Each row of a before or after table is a point. One or more steps were done to the points. Then noise was added and the rows were shuffled. The steps act on columns, c1 being the first. Name the steps. A step turns or swaps two columns, mirrors them in a line or flattens them onto one, adds a multiple of one to another, or multiplies or shifts one. Angles are multiples of 10 degrees, from the lower column toward the higher: turns from -170 to 170, lines from 10 to 170 but not 90. Use the fewest steps. Two steps may share a column if one is a turn and the other turns, adds or multiplies; they go together, in the order done. Otherwise the lowest column goes first.

Before, 9 rows:
[[  1 -95]
 [-17  16]
 [-24 -19]
 [-20   2]
 [-18   0]
 [ 20 -11]
 [ 64 -17]
 [  5  11]
 [ 26 -34]]
After (9 x 2):
[[ 34 -42]
 [ -1   1]
 [ 47 -55]
 [ 28 -33]
 [ 13 -16]
 [ -6   9]
 [ -8  12]
 [ -4   4]
 [-14  18]]
Steps: flatten c1 and c2 onto the line at 130 degrees

Before:
[[ 19  35  65   5  72 -22]
 [-27 -31   4  29  -7 -41]
 [ 28  -1  22 -40 -17 -56]
 [ 13  23   1  12 -11 -17]
 [ 14  32  95  -2 -20 -46]
 [-45 -33   4 -34 -14 -31]
 [  4   8  62   6  29  34]
 [ 33  24  25  21 -15  34]
 [ 21   8  -4  -9 -18 -45]
 [ -6 -51  -4  11  16 -43]
 [ 25  -3  -7 -34 -25 -57]
 [ 17 -12   4 -19 -13 -43]
 [ 31 -15   6  34  -4 -46]]
After:
[[ 15 -10  18  69   7   5]
 [-39  -9  18  42 -24  12]
 [  3 -12  21  30  -1 -29]
 [-22 -12  15  20 -13 -46]
 [  5   4 -13  14   6 -17]
 [  8   4  -3  68   1  -1]
 [  7  -5   6  47   6  -6]
 [  3 -32  61  42   3 -20]
 [ 15  -4   5 -41  11   2]
 [ 21  -7   7  22  12 -50]
 [ 15 -25  46 -31   9  14]
 [  8   4  -7  44   4 -15]
 [ 42 -17  32  17  24 -17]]
Steps: flatten c1 and c5 onto the line at 30 degrees; flatten c2 and c3 onto the line at 120 degrees; mirror c4 and c6 in the line at 120 degrees

Before:
[[-18  -4 -17  28 -14 -11  18 -19  11  22  25]
 [  4 -22   4  24  -9   4  10   0   0  17  -2]
 [ -6  28   2  32 -27  35 -21  -7   3 -29  -2]
 [ 12 -17   3  -2  12  24  15 -16   8 -31 -18]
 [ 10  23 -21  27 -28  -8  -1   4   8   5 -21]
 [-30 -25 -23  37   1  31 -25 -11  32 -36   2]
 [-24  23   8  17 -10  -6 -34  32   7 -25  24]
 [-33   6  -1  -5   2 -26  -2 -18  10  22   2]
 [ 31  31  21  -5  -7  11 -24 -14 -11  -5  18]
 [  2  38 -11   0  16  12 -30  27 -28 -11  24]
 [ 15  -5  -1  -6 -34   4 -36   1 -14  -7  33]
 [-30  21  12  15 -28 -11  21 -13  -8 -32  12]
 [-27  29 -20 -19  16  33  -4  32  16  -7 -23]
 [  5  21 -16  11 -36  -5  -3  34  31  -1   4]]
After, 14 rows:
[[-20  28  31 -25  32  15  -7  -9   8  23  -1]
 [ -3  21 -13 -35  12  13   9  42  92  -3   3]
 [  9  25  -1  -9  17 -10 -23  28  22  35  23]
 [  2  39   5  17  -1  15 -10  34 -84   7  24]
 [-16  30  20  -6  -5 -13  -8 -25 -33 -20  17]
 [ -7 -25  16   1  38  36 -37   0  96  45   2]
 [-14  22 -16 -28  29  15  11  14  24 -11 -22]
 [  0  28  19  16 -19  33  10  41  49  26 -23]
 [-40 -17  22  13  -1  10   6 -17  23  12 -18]
 [  0  21  -3 -27  16 -17  32 -19 -24  43  12]
 [ 40  -4 -18 -13  28   7  18 -10  33  -1  26]
 [ 10 -22   7  -9  24  -2  -1  -1   1 -14  -2]
 [ 38   7 -23   2  -4 -13   2 -17  28  12   1]
 [  0  -5   2 -34  -5   3 -38   3 -44  -7  33]]
Steps: turn c1 and c10 by -130 degrees; add 0.5 times c11 to c1; add 0.5 times c2 to c7; add -0.5 times c3 to c8; turn c3 and c6 by -60 degrees; swap c4 and c5; multiply c9 by 3
